Rows are points. Each copy is the shape, with its points in the same order, turned, moved and blurred by noise. Is it also mirrored, or only turned?
In the rows, 128 means zero.

Shape:
[[153 125]
 [122 104]
 [139 165]
 [141 101]
 [ 56 101]]
Copy 1:
[[127 143]
 [ 98 119]
 [163 121]
 [102 138]
 [ 84  54]]
Copy 1 is: mirrored
Copy 2 (5 x 2):
[[157 133]
 [135 160]
 [125 101]
 [153 160]
 [ 73 189]]
Copy 2 is: mirrored
Copy 3 (5 x 2):
[[155 118]
 [118 105]
 [148 163]
 [140  97]
 [ 56 116]]
Copy 3 is: only turned
Copy 4 (5 x 2):
[[132 110]
 [132 146]
 [ 94  98]
 [143 123]
 [104 201]]
Copy 4 is: mirrored

Shape (7 x 3):
[[106 113 136]
 [104 136 105]
 [129 128 139]
 [224 154 113]
 [109 150 116]
 [119 150 133]
 [106  54 131]]
Copy 1 (7 x 3):
[[110 126 135]
 [117 138 170]
 [130 137 129]
 [234 144 136]
 [124 154 163]
 [130 156 144]
 [ 99  67 124]]
Copy 1 is: mirrored
Copy 2 (7 x 3):
[[ 88 128 140]
 [ 74 154 113]
 [118 136 132]
 [203 143  80]
 [ 92 165 116]
 [108 170 122]
 [ 81  78 142]]
Copy 2 is: only turned
Copy 3:
[[103 110 148]
 [105 129 115]
 [135 122 155]
 [221 106 111]
 [109 150 117]
 [122 143 140]
 [ 88  57 147]]
Copy 3 is: only turned
Copy 4:
[[ 95 128 132]
 [109 146 104]
 [127 132 136]
 [222 120 132]
 [114 156 114]
 [122 151 133]
 [ 80  67 124]]
Copy 4 is: only turned

Shape (7 x 4):
[[156 120 150 128]
 [111 135  87 131]
 [138 120 138 145]
 [ 84  28 149 115]
 [153 149 113 122]
 [173 140 127 164]
 [ 84 147 113 132]]
Copy 1:
[[142  92 126 139]
 [104 121  87 135]
 [123  92 126 143]
 [ 77   7 103  98]
 [150 132 104 138]
 [146 114 116 184]
 [ 72 132 106 120]]
Copy 1 is: only turned
Copy 2, 7 rows:
[[157 104 148 128]
 [118 148 102 128]
 [145 118 142 144]
 [ 73  33 116 153]
 [163 141 128 113]
 [181 138 141 156]
 [ 96 158 126 127]]
Copy 2 is: only turned
Copy 3, 7 rows:
[[139  94 108 124]
 [146 138 168 134]
 [134 109 127 142]
 [ 82  36 181 125]
 [157 135 118 117]
 [165 124  90 156]
 [117 151 166 143]]
Copy 3 is: mirrored
Copy 4:
[[104 120 132 141]
 [177 133 140 116]
 [127 114 145 146]
 [111  49 201  78]
 [135 146 112 134]
 [132 121 110 177]
 [167 151 173 119]]
Copy 4 is: mirrored

Shape, 11 rows:
[[135 152 143 171 160 109]
 [162 130 124 114  96 164]
 [127 168 162 104 125 117]
 [ 46 103 144 121 144  88]
 [ 85 113 130 161  86 166]
 [158 121  53 180 147 132]
 [145 140 115  93 148  96]
 [190 162 123 140 122  92]
 [ 94 144  93 191 147 127]
 [100  99 129 149 141 125]
 [126 114 114 134 136  74]]
Copy 1, 11 rows:
[[155 147 136 170 177 117]
 [172 106 105 123 100 145]
 [165 152 140 115 129 104]
 [ 54 142 145 114 165 109]
 [101 124 136 156 103 172]
 [137  98  49 192 153 140]
 [147 122  96 104 149  88]
 [203 118 109 164 140  84]
 [100 145  96 197 162 144]
 [ 95 115 119 145 156 144]
 [127 101 115 155 160  80]]
Copy 1 is: only turned
Copy 2, 11 rows:
[[130 170 125 169 166  88]
 [180 146 104 130 106 147]
 [142 168 167 115 142 124]
 [ 49 124 173 160 119 123]
 [127 158 126 197  81 155]
 [124 158  32 159 124  85]
 [121 144 123  91 142 102]
 [174 164 112 112 136  66]
 [ 88 189  97 189 129 103]
 [103 128 124 172 121 122]
 [ 98 130 126 130 116  71]]
Copy 2 is: only turned
Copy 3, 11 rows:
[[ 98  87 124  92 116  94]
 [144 122 133 110  85 174]
 [108 155 151  81 124 122]
 [105 152 116 162 186  84]
 [ 94 136 102 172  94 149]
 [147  52  56 107 110 140]
 [157 126 127  79 151 124]
 [156 108 125  58  85 104]
 [ 88  87  63 121 125 111]
 [116 104 116 149 138 118]
 [155 117 110 113 139  87]]
Copy 3 is: mirrored
Copy 4:
[[124 134 126 168 180  96]
 [166 130 121 135 108 177]
 [128 117  85 113 139 116]
 [ 49 140 136 116 130  83]
 [ 92 166 109 186  98 156]
 [161 202 188 166 157 138]
 [151 135 142  90 136 123]
 [195 127 129 144 157 101]
 [103 201 133 168 166 114]
 [ 88 150 150 148 134 128]
 [134 146 159 128 131  78]]
Copy 4 is: mirrored

Shape, 11 rows:
[[ 75 147 135 101 135 113 147 158]
 [158 121 124 131 127 201 131 128]
 [151 115 131 142 134 133 146  83]
 [116 115 122 139 104 104 152 123]
 [145 172 134  71 105 118  98 110]
 [161 124  55  74 103  93 149 141]
 [155 122 104 146 159 127  35 156]
 [ 89 153  92 152 154 114  99 152]
 [ 78 118  93 145 109 145 139 138]
 [162 113 137 141 129 104  88 151]
 [147 191 135 156 115 214 147 106]]
Copy 1, 11 rows:
[[ 72 142 139 124 131  77 117 111]
 [174  90 124 109 109 159 118 108]
 [163 129  89 136 123 136 173 104]
 [122 119  88 137  99  93 155 112]
 [170 175 155 113  99  81 149 145]
 [182 145  69 104 133  37 105 120]
 [152 152  98 148 136 159 102 199]
 [103 165 102 167 133 124  95 129]
 [102 123  91 135  88 128  97  83]
 [140 127  83 140 125 121 151 180]
 [187  96 172 152  82 155 130  83]]
Copy 1 is: mirrored
Copy 2:
[[104 179 136 107 152 147 110 176]
 [178 107 143 147 129 175 135 119]
 [122 138 171 150 122 146 112  78]
 [ 88 160 139 148 117 135 125 122]
 [157 168 122  95  88 154  60 122]
 [151 211  89 118  94 114 142 102]
 [155  89  80 147 153  89  70 123]
 [120 149  96 151 184 129  83 145]
 [ 90 147 108 150 154 168 132 138]
 [131 114 124 146 112  88  84 132]
 [183 134 164 188 127 223  93 133]]
Copy 2 is: only turned
Copy 3:
[[ 57 149 123 127 111 110 151 146]
 [170 157  94 126 104 171 120 157]
 [154 113 123 149 137 143 131 109]
 [109  95 129 126  86 124 124 110]
 [105 172 122  71 143 109  83 115]
 [101  76  78  53 128 130 116 165]
 [145 168  18 123 130  81 104 120]
 [ 88 136  77 164 116  73 115 153]
 [ 79 128  96 163  84 151 112 151]
 [149 141  68 111 104  97 127  96]
 [183 192 141 153 113 163  88 188]]
Copy 3 is: mirrored

Shape, 12 rows:
[[ 89 131 100  95 137 116  53 110 147]
 [142 146 172 129 112 149 164 155 109]
 [149 119 144 110 142 149 151 178  75]
 [142 141 156 137 138 179 163 159 143]
 [ 77 132 136 114 133  96  48 161 136]
 [128 106 126 150 156  85 165 123 143]
 [116 157 122 153 158 101  24 139 138]
 [144 149 133 100 116  92  41 128 143]
 [100 131 127 171 102  92 174 142 119]
 [124 179 149 110 156 120 166 153 119]
 [150 123 147 116 137 129 204 196 160]
 [146 161 102 133 118 143 152 177 112]]
Copy 1, 12 rows:
[[105 102  86  97 123 148  57 113 128]
 [131 170 166 103  93 130 168 154 138]
 [126 154 122  87 106 129 184 179 101]
 [146 169 145 109 112 153 164 175 170]
 [ 78 114 122  97 141 121  56 153 113]
 [135 127 115 145 150  88 161 120 153]
 [130 139 116 115 170 139  36 145  94]
 [145 110 126 100 107 118  45 136  98]
 [ 92 175 135 159 117  88 155 119 144]
 [136 181 132  69 127 100 150 137 153]
 [141 155 128 112 101  83 185 195 187]
 [133 196 101 113  93 118 145 167 131]]
Copy 1 is: only turned
Copy 2:
[[101 122 120 119 177 108  48 124 117]
 [119 131 149 123  92 163 165 130  83]
 [135 119 106 110 112 165 157 161  70]
 [135 145 141 112 110 188 156 138 134]
 [ 88 129 155 135 199 116  72 166  93]
 [128 104 117 128 145 101 167 139 147]
 [146 148 144 177 190 113  56 155 107]
 [127 115 161 129 137  95  43 151  97]
 [ 79 132 126 162 120 102 185 142 129]
 [141 166 140 101 137 121 168 122  88]
 [131 137 146  74 102 144 200 173 137]
 [126 164 103 120  88 136 146 170 107]]
Copy 2 is: only turned
Copy 3, 12 rows:
[[ 75 161 130 106 153 115  50 148 173]
 [155 147 174 134 130 151 153 129 103]
 [144 144 165 112 145 157 135 176  71]
 [166 131 150 130 151 169 163 134 139]
 [ 67 156 171 144 142 108  72 178 164]
 [130 107 137  98 137  73 155 143 132]
 [102 146 154 167 187  77  56 172 166]
 [121 178 169 125 134  91  46 156 162]
 [112 123 131 147 103  93 166 124 102]
 [133 183 156 113 165 118 169 134 115]
 [164 144 152 100 116 142 203 177 137]
 [153 172 112 141 137 139 146 163 106]]
Copy 3 is: only turned

Shape (14 x 11):
[[153 129 155 170  80 161 121  71  80 153 105]
 [170 169 120 115  99 120 138  82 170 127 104]
 [113 116 131 175 138 111 131 130 147 166 197]
 [118 100  77 115  98 171 111  61 121 106 117]
 [ 75 102 169 142  98 163  63  82 126 140 179]
 [ 96  80 139 117 137 134  86 122 160 150 106]
 [147 113 117 156  89  99 112 132 113 150 131]
 [ 79 104  95 119 152 149 143  89  83 154 143]
 [ 78 169 135 144 140 106 134 125 120  72 126]
 [155 143  74 155 164 161 125 138  76  91 167]
 [151 158 150 133 174  86  72  67  92 161 147]
 [111  82 118 105 176  72 110 131 140  71 108]
 [ 98 161 166 111 158 135 137  82 123  72 180]
 [ 85 144 134  89 154 118 140 138  72  86 134]]
Copy 1:
[[138 155 177 160 143 152 156  79 117 168 118]
 [178 127 142 135  73 129 111 108 168 133 105]
 [ 84 111 121 145 125  93 132 138 163 177 200]
 [115 141  95 111 141 150 146  64 149 103 102]
 [ 64 181 167  88 160 125 122  65 161 158 172]
 [ 86 116 143 101 162 121 108 129 191 152 103]
 [131 137 129 139 133  89 144 127 127 176 123]
 [ 63  89 102 106 126 165 128  98 112 136 147]
 [ 90 134 143 151 105  97  66 131 118  84 129]
 [139 119  72 160 171 139 114 128  99  96 181]
 [154  97 149 113 146 116  52  70 118 181 169]
 [105  63 131 123 148  65  76 141 158  88  97]
 [100 116 166 117 102 124  80  98 129  71 194]
 [ 85 106 137 101 133 118  80 149  84  81 136]]
Copy 1 is: mirrored
Copy 2 (14 x 11):
[[176  73 135 164  67 133 135 148  77 151  83]
 [171 129 126 111  82 140 152 116 180 125 100]
 [115 125 124 181 158 139 129 106 128 177 168]
 [131  72  93 124  65 184 106  97 111  97 103]
 [103  97 186 151  83 164  77 108  90 157 164]
 [ 94 111 141 135 128 147  74  97 133 144  83]
 [156 130 108 173 112  99 115 104 112 135 111]
 [100  80  97 113 137 173 131 113  78 151 126]
 [ 79 151 129 121 127 119 158 158 117  92 132]
 [163 135  73 131 145 168 128 162  77  94 158]
 [153  89 132  89 121  85  97 166 118 169 155]
 [ 88 114 119 110 178 107  99 111 138  72  97]
 [110 111 175 100 142 152 155 155 112  99 177]
 [ 96 133 140  88 159 128 153 127  54  96 115]]
Copy 2 is: mirrored

Shape, 17 rows:
[[135 112 159 153  66 136 160 102 142 163 183 166]
 [ 88  94 186 119  92 110 164  91 112 146 166 115]
 [144 121 110 108 133 131 129 166  88 111 103  97]
 [108 189 115 142 153 127 144 170 125 157  94 107]
 [165 141 126 139 156  94  71 150 139 107 119 109]
 [180 151  96  71 145 159 109 128 121 135 116 103]
 [ 97 160 128 159 147  66 173 128 120 188 190  95]
 [137 148 152 174 146  93 166 127 137 134 165  53]
 [155 140 114 114 122 134  79 129  78 157  83 128]
 [149 146  70 111  98 131  74 126  97  94 140 123]
 [158 106 104 123 172 130 141  68 102  74 126 149]
 [112 105 144 202  98 108 182  72 133 144 159  74]
 [148 155 102 116 141 149  94 167 102 101 120 137]
 [165 129 146 139 101 173  99 128  58 148 180 157]
 [112  83 127 151 127 104 210 140 128 170 157 109]
 [122 154 105 120 160 174  70 142 118 114 141 116]
 [107  78 131 154 115 147 136 121 119 203 189 138]]
Copy 1:
[[ 96 114 126 118  97 148 189  94 141 192 140 194]
 [ 79  88 187 124 125 130 175  87 114 154 166 142]
 [134 105 119 106 122 119 101 153  94 111 112  90]
 [ 99 163 118 115 135 119 133 147 133 156 106  46]
 [159 137 146 148 134  98  82 154 156 140 118 121]
 [179 136  96  76 108 103  89 115 122 142 144 102]
 [100 112 137 164 143 108 203 137 135 210 158  75]
 [142 104 159 189 109 122 157 112 142 174 134  71]
 [127 146 136  73 124  87  78 145  93 171 112 123]
 [135 146  84 130 120  82  85 149  93 126 155 153]
 [168 118 120 129 193  86 125  82 113 111 120 153]
 [ 91  90 152 190 114 123 172  63 110 191 114 123]
 [145 159  98 103 136 129  90 161 118 120 123 123]
 [157 152 127  95 118 162 128 135  68 184 150 181]
 [ 93  52 123 128 146 144 198 113 131 175 130 105]
 [134 173 106 121 140 141  65 131 119 139 161 113]
 [ 88  82 115 118 139 168 148 109 118 226 162 149]]
Copy 1 is: only turned
Copy 2:
[[116 129 127 170  81 140 150 107 147 162 150 199]
 [102 123 165 173 115 157 110 107 107 136 200 177]
 [156 128 123 116 130 158  73 155  95  98 116 109]
 [106 175 132 152 149 136  64 147 138 130  83  94]
 [156 118 156  97 128  88  86 124 150  89 108 100]
 [181 141 116  87 143 156  95  90 104 135  95 101]
 [127 166 145 213 146  89  71 134 147 176 170 127]
 [156 130 154 205 147 131  75 120 177 118 161 112]
 [140 122 153  99  99 131  67 115  81 133  71 121]
 [157 109  91 116 104  95 113 106  76  99 103  99]
 [182 102 148 133 186 122 141 119  79  93 104 169]
 [121  79 141 236 136 142  92 106 155 131 158 169]
 [150 141 123 103 119 125 117 144 100 101  85  93]
 [169 127 159 144  51 141 154 127  82 156 109 130]
 [130 125 124 183 152 155  82 169 145 166 172 177]
 [134 121 140 110 136 124 138 121 103 126  94  59]
 [115  96 146 160 104 135 130 144 124 214 156 153]]
Copy 2 is: mirrored
Copy 3, 17 rows:
[[109 148 161 113  69 156 149 131 100 157 153 189]
 [ 64 139 163 118  76 105 134 124  75 120 171 136]
 [143 122  88  94 161 111 110 128 116 128 106 100]
 [114 150 115 160 172 117 137 136 142 174  83  93]
 [191 132 147 145 138  95  79 127 149 130 110 108]
 [158 141 120  87 175 150 118  74 153 142 121  95]
 [128 187 126 189 118 100 170 154  81 178 174 106]
 [150 160 129 178  85 113 163 135 113 124 141  72]
 [151 130 132  99 168 114  91  75 108 174  83 138]
 [161 138  73 103 137 141  55 101 140 139 125 148]
 [148 146 133 126 165 122 124  79 121  39 131 166]
 [ 98 129 120 184  43 109 178 102  90 114 143 135]
 [162 134 117  97 175 141  85 133 142 132  94 136]
 [159 147 151  99 118 184  96 112  51 158 110 166]
 [109 126 125 137 123  90 201 157  93 135 159 131]
 [145 104 126 151 170 168  69 119 137 137 115 113]
 [115  98 159 146 112 144 149 124  72 183 171 169]]
Copy 3 is: only turned
